Each point is reached from the start by the listed moves, each made 0, 1 or 2 times, or once backwards (-1), plus a little noise. Is the number of moves made odd or even? Then give how often each move was made.

Moves:
(1): [180, 149]
(2): [-145, 132]
Start: [-164, 16]
Points:
[-341, -120] -> odd (-1, 0)
[-129, 304] -> even (1, 1)

Moves:
(1): [165, -8, -97, 25, 89, 12, -22, -5, 45, 33]
(2): [4, 249, 58, -37, -61, 104, 76, -104, -13, 12]
(3): [61, -41, 119, 81, -6, 16, -13, -26, 38, 46]
(4): [-80, 25, -41, 157, 60, 60, 7, 42, -47, 45]
(5): [-59, 35, 56, -45, 141, -53, -6, 18, -1, 73]
(6): [11, -83, 23, -114, 65, 222, 5, 26, -104, 42]
(7): [-22, -28, 18, -1, -50, -17, 171, 81, -21, -5]
(8): [26, 74, 45, -16, -1, 24, -1, 206, 108, -67]
Start: [-60, -23, 90, -68, -10, -69, 86, 21, 168, -69]
Points:
[-286, 300, 399, -182, 159, 563, 64, -375, -193, 258] -> even (-1, 2, 1, 1, 1, 2, -1, -1)
[-73, -36, 65, -474, 190, 50, -80, -5, 108, -38] -> odd (0, 0, -1, -1, 1, 1, -1, 0)
[238, -303, -50, 313, 169, 275, 333, 754, 285, -57] -> even (2, -1, 1, 2, -1, 1, 2, 2)
[-44, -406, 441, -140, 129, 333, -153, 266, 146, -6] -> even (-1, -1, 2, 0, 0, 2, -1, 1)
[229, 464, 142, -674, 389, 446, 185, 81, 137, 101] -> odd (2, 2, -1, -1, 2, 2, 0, 1)
[-42, -489, 63, -309, 513, 144, 166, 71, -102, 230] -> even (1, -1, 0, 0, 2, 2, 1, -1)
